Every row gives one point. The ring and each string are closed loops that go straight from each point to the next, and from the last back to the first. Before rounding, they use only three directions, however many columns there are. How many times does the string pass through the ring? Passing back the other way cancels.

Ring (10 x 3)
[[ 23  41   0]
 [  6  50 -15]
 [-24  42 -42]
 [-43  23 -53]
 [-57  -4 -51]
 [-54 -35 -33]
 [-27 -51 -13]
 [  3 -48  -2]
 [ 29 -28   6]
 [ 38   8  10]]
String (18 x 3)
[[-77 -67 -36]
 [-83 -51 -14]
 [-94 -57 -22]
 [-54 -50 -55]
 [-24 -30 -57]
 [-29 -20 -49]
 [-53 -22 -69]
 [-85  -8 -68]
 [-79   9 -38]
 [-69  16 -13]
 [-18  -4 -40]
 [-23  -8 -54]
 [-33   1 -22]
 [-64  -2 -22]
 [-84 -17 -28]
 [-41  -6 -12]
 [-11 -18 -40]
 [-35 -54 -61]]
Times through: 1

Ring (6 x 6)
[[ 18  -8 -31  -3 -30  -9]
 [  8  39 -20  30 -21   1]
 [ -7  52  16  49   9  10]
 [-10  11  46  29  31   9]
 [ -4 -34  36   1  24   2]
 [ 10 -54   0 -20  -4  -7]]
String (27 x 6)
[[-11 -95 -12 -11  -4   2]
 [-14 -59  -7   9   0   6]
 [  2 -12   6   9   1   0]
 [ 22 -19  25 -22   6 -12]
 [ 17 -44  33 -29  15 -11]
 [ -5 -72  34 -15  24  -1]
 [-21 -71  27   6  25   9]
 [-26 -53  13  23  17  13]
 [ -2 -10  12  15   7   3]
 [ 11   8  36   2  17  -4]
 [ 12  12  64   0  36  -4]
 [-11  -9  65  17  45   8]
 [ -4   3  72  13  47   5]
 [ 11  16  56   4  30  -3]
 [  9   9  28   7  12  -2]
 [-12 -19   8  23   8   8]
 [-26 -45  23  26  24  14]
 [-18 -49  41  10  33   9]
 [ -5 -51  49  -8  34   1]
 [  8 -50  47 -22  28  -6]
 [ -2 -71  29 -18  20  -2]
 [-17 -76   3   3   9   7]
 [-12 -54  -1   7   3   5]
 [  5 -14   7   5   1  -1]
 [ 21 -21  14 -20  -1 -12]
 [ 22 -64   7 -40  -4 -15]
 [  6 -95  -6 -33  -6  -8]]
Times through: 2

Ring (8 x 11)
[[ 40  -8  27 -19   2 -33   1   9 -40  -7  20]
 [ 23  42  26 -15 -16 -30   2  -3 -25 -16  34]
 [-18  59  32   0 -24  -5   1 -12   1  -6  39]
 [-49  28  42  12 -13  22   0 -10  15  14  31]
 [-58 -26  22  19   4  34   3  -4  15  36  10]
 [-38 -63 -18  16  14  21   9   1  -1  41  -9]
 [  6 -74 -22   0  19  -7   9   9 -28  28 -12]
 [ 36 -45  14 -15  14 -26   4  13 -42   6   5]]
String (14 x 11)
[[ 70   8  19 -30  -3 -57   3   9 -55 -23  23]
 [ 59 -22  53 -28  11 -40  -3  17 -52 -12  21]
 [ 36 -41  55 -18  17 -21  -3  17 -41   3  15]
 [ 39 -74  68 -19  30 -15  -5  25 -46  11   8]
 [ 33 -91  39 -14  33 -13   0  24 -45  20  -3]
 [  5 -58  33  -4  19   0   1  13 -25  21   5]
 [ -1 -30 -16   1   4  -9   8   1 -19  18   3]
 [ 11 -59 -58   0  11 -18  14   3 -29  24 -14]
 [ 27 -92 -34  -6  26 -19  11  14 -42  27 -19]
 [ 38 -95  26 -15  33 -17   2  24 -48  20  -7]
 [ 51 -83  65 -23  34 -22  -4  28 -54   9   5]
 [ 17 -39  65 -12  16  -7  -4  15 -30   8  17]
 [  8 -11  13  -6   0 -13   4   2 -22   7  15]
 [ 40  11 -13 -17  -8 -42   8   0 -38 -10  17]]
Times through: 2
